Every row gives one point. Each copy is the shape, with its points in the same order, turned, moved and blurred by noise. Is it also mirrored, or only turned?

Shape (7 x 2):
[[ 18  58]
 [ -2 -34]
 [ -7 -26]
 [-29 -29]
 [-27 -34]
 [  2 -21]
 [  7  57]]
Copy 1 (7 x 2):
[[ 64  -8]
 [-31  10]
 [-25   2]
 [-41 -12]
 [-45 -20]
 [-15   7]
 [ 59 -18]]
Copy 1 is: mirrored
Copy 2:
[[ 15 -56]
 [ -9  35]
 [  1  32]
 [ 17  44]
 [ 15  50]
 [ -7  22]
 [ 25 -47]]
Copy 2 is: only turned
Copy 3, 7 rows:
[[ 37  20]
 [-48 -20]
 [-44  -8]
 [-61   8]
 [-62   3]
 [-35 -12]
 [ 31  28]]
Copy 3 is: only turned
Copy 4 (7 x 2):
[[ 26  70]
 [  5 -22]
 [  2 -17]
 [-20 -19]
 [-16 -22]
 [ 10 -12]
 [ 16  67]]
Copy 4 is: only turned

Shape (6 x 3):
[[ -5  -2  39]
 [-11 -60  25]
 [ 22 -38  -8]
 [ 58  27  -6]
 [-26  32 -17]
 [  0  25 -38]]
Copy 1, 6 rows:
[[-24  43 -20]
 [-41   1 -61]
 [ 10  -2 -48]
 [ 55  45 -13]
 [ -6   5  36]
 [ 31  -4  22]]
Copy 1 is: mirrored
Copy 2:
[[ -2  17  21]
 [ 48  31 -20]
 [ 37 -41 -17]
 [-11 -58  32]
 [-53 -11 -13]
 [-40 -36 -27]]
Copy 2 is: mirrored
Copy 3, 6 rows:
[[ 41  14 -34]
 [ 86  20  13]
 [ 39 -11  35]
 [-15 -44  -9]
 [-20  40  -5]
 [-30  14  18]]
Copy 3 is: only turned

Shape, 8 rows:
[[  0  -1  14   4]
 [-11  21  31  28]
 [ -2   5  11  58]
 [-42 -26  28  46]
 [ 33  -6 -38  23]
 [-13  52   2 -68]
 [  8 -30 -68  20]
 [  1 -48  -2  36]]
Copy 1:
[[-16   3   5  -8]
 [-30  -2 -29 -10]
 [-27  42 -35 -20]
 [-58  36 -18  23]
 [ 23  47   9 -39]
 [ 35 -71   3   9]
 [ 36  66  21  -5]
 [-29  55  20  -7]]
Copy 1 is: only turned
Copy 2 (8 x 4):
[[  7   6  23  -3]
 [ 37  13  22 -25]
 [ 34  51  14 -11]
 [  9  51  54 -38]
 [ -8  38 -20  31]
 [-12 -72 -16 -26]
 [-49  56 -22  17]
 [-12  56  40  11]]
Copy 2 is: only turned
Copy 3, 8 rows:
[[ 13   2  16   2]
 [  3 -19  45  11]
 [  0 -34  21  38]
 [ 47 -51  23  21]
 [-25   1 -35  18]
 [-17  30  36 -77]
 [-14 -21 -68   2]
 [ 36 -21 -25  33]]
Copy 3 is: only turned

Shape, 11 rows:
[[ -5 -15  60 -24  -5  28]
 [  7  16  43  20  -1  27]
 [ 52 -51 -69 -20  11 -31]
 [-15 -32  25  20 -11 -29]
 [ 17  -8  51   7  17  66]
 [ 28  16  22 -24   8  17]
 [ -4 -24 -49  -1  31 -21]
 [ -9 -13 -49 -16  30 -60]
 [ 13  -5  28  18  13  23]
 [-30   5  -6   9 -37 -13]
 [-10 -15  31 -20  -5  56]]
Copy 1:
[[-34 -55  47 -25   7   3]
 [-32  -6  54 -40  24   7]
 [  8  -8 -95 -18  29 -34]
 [ 18 -25   9 -60  -9   6]
 [-38 -36  54 -17  61  11]
 [-48 -19  19 -10  22 -31]
 [ 36   3 -42  -4  17 -14]
 [ 42  11 -43  -4 -13 -42]
 [-17 -15  32 -36  38   0]
 [ -7   4   4 -36 -28  28]
 [-37 -47  34   0  24  25]]
Copy 1 is: only turned
Copy 2 (11 x 6):
[[ 74 -26 -21 -17 -34 -10]
 [ 64  21 -20  -3  -1  -3]
 [-67 -15 -14   2  -1 -65]
 [  8 -16 -51  -1 -19  24]
 [ 81  13 -11 -47  -7 -25]
 [ 51  -6  -5  12  -4 -38]
 [-40 -21  12  -6  15  -8]
 [-49 -44   4  29  22  -6]
 [ 44   9 -21 -20   4 -11]
 [  9  10  -5  29 -35  27]
 [ 65  -2   4 -31 -40 -14]]
Copy 2 is: only turned
Copy 3:
[[ 38 -52   4   7  21   1]
 [ 13 -33 -11  15   7  40]
 [ -5  58  -8   6 -52 -65]
 [ 40  26 -12  -3  32   8]
 [ 37 -58   2  26 -24  36]
 [ -3 -41 -13   5 -12   1]
 [ -4  48  11 -31 -33 -13]
 [-16  56  -4 -53  -9 -30]
 [ 21 -21 -11  11 -13  27]
 [-12  24  19   7  41  15]
 [ 26 -48  34  19  -6  16]]
Copy 3 is: mirrored
Copy 4, 11 rows:
[[-29  24 -23 -38  -9 -47]
 [  6  50   6 -30 -19 -21]
 [-48 -25  19  18  35  76]
 [ -5  -8  10  13 -37 -23]
 [-15  65 -41 -45 -19 -13]
 [-20  42   5 -26  28 -13]
 [  2  -6  -4  42  25  35]
 [  2 -23  22  62  40  20]
 [ -8  42  -9 -14 -13  -3]
 [ 37 -19  16 -14 -12 -12]
 [ -9  19 -45 -46   2 -19]]
Copy 4 is: only turned

Shape, 13 rows:
[[ -7  29   8  14  -9  20 -53  18 -21]
 [ 13 -75   8  13  20  -2  27  23  22]
 [ 17  27 -68  51  14 -27 -15  19 -37]
 [-35  34 -35  37 -37  40  53  18  10]
 [ 26 -30  30  20 -19  30  -1  21  -4]
 [ 18  -7 -23 -31  51  15 -11  -6  43]
 [-31 -23  44  36   0   6  66  -1   1]
 [ 28  16 -38  -5   0 -15 -14 -26  78]
 [ -5   1 -29 -31  13 -18 -44   7 -18]
 [ 31 -63  -8 -31  35  -7  -1 -29 -32]
 [ 35 -11 -44  11  41   1 -54 -44  58]
 [ 34 -75 -31 -10 -36   9 -12 -36   0]
 [ 49  16  -4 -48  -3   2   0   3  -5]]
Copy 1, 13 rows:
[[  6  10   8  13   0  -3  75   4 -26]
 [-57  10 -47 -43 -12 -22 -18 -34   5]
 [ 13 -36 -30  21  71 -23  37   8   9]
 [  1  -4 -20 -68  28  38  45  50  13]
 [-14  47 -20 -33 -14 -27  30 -17  -1]
 [-24 -46  28 -34 -10  -3   0 -53 -18]
 [-25   8 -69 -70 -35 -16  16  38 -19]
 [ 28 -31  -2 -23   5  44 -19 -57 -26]
 [-25 -22  25  36  11 -10  16  -2 -23]
 [-30 -15   5   7 -24 -59 -40 -14  10]
 [ 21 -57   2   5 -13  12   0 -84   3]
 [  0  31  -4  11 -21   0 -46 -25  45]
 [  5   9  40 -21  17 -27 -14 -11 -41]]
Copy 1 is: only turned
Copy 2, 13 rows:
[[ 26  48 -51  -1   2   6 -10   2  15]
 [-66  -6  27  23 -15  -1   3  45  28]
 [ 15  30 -17  14  41  65 -77  35  15]
 [ 43 -34 -13  17  61  21  21  48 -19]
 [-32  35 -15  22  -6 -14  14  36 -13]
 [-17 -43 -24 -10 -45  -3 -47  18  27]
 [ -8 -10  15  71  30 -35  25  42  27]
 [ 21 -45 -10  20 -63  40 -41  11 -13]
 [ 14  26  -1 -28 -14   6 -53  -7  31]
 [-31  23  31  -5 -34 -42 -66  53  35]
 [  6 -16 -34   7 -89  41 -61  44  28]
 [ -6  29  44 -13 -55  -1 -22  75 -15]
 [ -4   1  -9  -8 -17 -30 -57  -3 -29]]
Copy 2 is: only turned
Copy 3, 13 rows:
[[-16  14  46  -6   7 -12 -54  15  24]
 [ 22  14 -22  54 -11 -27   3 -41 -30]
 [-56 -30 -24 -32  -6 -57 -48 -17  14]
 [-45  42  -6   2  29 -72  24  54  -2]
 [ -6  50  30  39 -25 -16 -15 -13  -1]
 [ -6 -51   8  85  10 -22 -18   5  27]
 [ 16  48 -40  34 -13 -12  23  31 -27]
 [-37 -53  15  38  16  -1  34  -5  35]
 [ 16 -60  29   0 -11 -45 -38   4  25]
 [ 32 -35 -12  49 -66 -36 -32 -10  18]
 [-27 -59  -3  57  26  11  -8 -33  75]
 [ 23 -10  13  37 -46 -49  32 -46  52]
 [-21 -41  45  43 -44 -22 -12  13  -3]]
Copy 3 is: mirrored
Copy 4:
[[ 33 -45  30 -18 -13  27 -30 -28   9]
 [-30  -6  21 -28  28  -4  72  24  -2]
 [ 36 -31  22 -27  39 -54 -51  10  15]
 [ 11  38   4 -35  35  44 -57  15 -14]
 [-25 -42  28  -2   5  36  14   5  -3]
 [ 27  -8 -18   1 -13 -17  41  -5 -53]
 [-22  51  35   1  21  43  24   8  37]
 [ 24 -19 -73  -9  40   1  23 -32 -27]
 [ 62 -43  -3 -26 -29 -15  12   0   3]
 [ 29 -39  20  35  -9 -24  59  57   5]
 [ 60 -48 -29  15  47 -23  43 -38 -47]
 [ 22 -66 -23  -8  30  23  50  67  -1]
 [ -4 -30 -36  -3 -45  -7  -2  16 -16]]
Copy 4 is: mirrored

Shape (16 x 11):
[[ 10  40  -1  -8  -7  15 -36  -3  -8   4 -11]
 [ 15 -14  62  60 -26  27 -11  29  48  12 -81]
 [ 32  36 -22  11 -30  40 -16   1  27   3  62]
 [ 14  51 -10   3  21   9  45  -3 -31  -3   8]
 [ -5   8  26  10 -27  22 -23  23  67 -46 -31]
 [-49  27  19 -25 -20  -2  13 -17 -50 -63  19]
 [-54   9  26   0  37  15  -6   4 -29  -2  14]
 [ 18 -22  60  51  10  12 -38 -59  27  11 -43]
 [-47  11  -1  21 -47 -16   3  25  29   3  35]
 [ 94  -2  15  15 -28   5 -28 -46 -20  10 -30]
 [ 10   6   8 -22 -42  20  39  31  11  56  18]
 [ 21  40  44  57 -74 -11 -34  -3  43 -12 -33]
 [-28  18  26 -17  -9 -40   3  -8  16  -7 -15]
 [-38 -10 -49  -6 -19  16 -18  26   0  -6  10]
 [ 10  39   1   5   0 -20  50  26 -16 -55   5]
 [-15  36 -17   7 -10  32  18 -28   5 -38 -29]]
Copy 1:
[[-14  38  -4   4 -13   7 -18   2  43  23 -48]
 [ 51  58  83  47 -31  38 -20  -4  52   4  31]
 [ 14   3 -11  -3  28 -10 -40 -24  75 -22 -77]
 [ 12   6 -14 -32  28   0  25  31  20   9 -38]
 [ 30  49  21  55 -29  -9 -22  28  92 -18  -7]
 [-35  26 -25 -32 -49 -46  13  60  24 -35 -34]
 [-34 -18  19  -1 -25  -2 -18  60   8   3 -21]
 [ 43  42  55  55 -38 -16 -45 -14 -19  21 -13]
 [-24 -20  35  16 -14 -26  11  -7  80 -43 -24]
 [ 50  71 -18  -4 -17  -1 -25 -64   2  28 -20]
 [-27   9  17 -19  50   6  -9 -24  59 -20  17]
 [ 39  63  66  18 -45 -24   3 -39  85   3 -32]
 [-20  18  16  23 -20 -48  18  18  45  13   0]
 [-43  -9 -24  35 -18  23   1   7  58 -39 -36]
 [ 32   6 -25 -30 -12 -19  43  45  59  -8 -13]
 [ 12  53  -4  24  -2  -6  21  41  26 -25 -49]]
Copy 1 is: mirrored
Copy 2:
[[ 22  -6  13 -19  44 -35  -9 -21   5 -10 -11]
 [ 62 -88  34 -40  -7  28 -56  -4   9 -35 -66]
 [-29  16 -10  29  73 -21 -53 -13 -13 -25 -20]
 [  5  23 -20 -33  24   0 -20  47   3  -5   4]
 [ 16 -68 -30 -11  11  19 -17 -49 -11 -23 -34]
 [  6  33 -76 -26  12  -8  23  -2  53  25 -17]
 [ -9  29 -16 -44  -5  -8  32  12  21 -22 -56]
 [ 28 -51  38  -8 -15 -23 -12   0 -20  35 -95]
 [  5   7 -43  20 -22 -10 -29 -30  32 -62 -27]
 [ 38  -9  57   7  44 -11 -49   1  -6  68 -19]
 [ 19  17  20  44  25   1 -23  26  29 -64 -11]
 [ 72 -47 -17   1   7 -22 -82 -39 -13  -3 -42]
 [ 35  -6 -23   4 -28  -8  18  -4  11 -15  -1]
 [-42  -4   9 -14   9 -21  -6 -44  53 -47   3]
 [  3  27 -54 -37   3  31 -38  14  13  -1  21]
 [-21 -47 -40 -22  21 -23 -21  22  14   5  -8]]
Copy 2 is: only turned
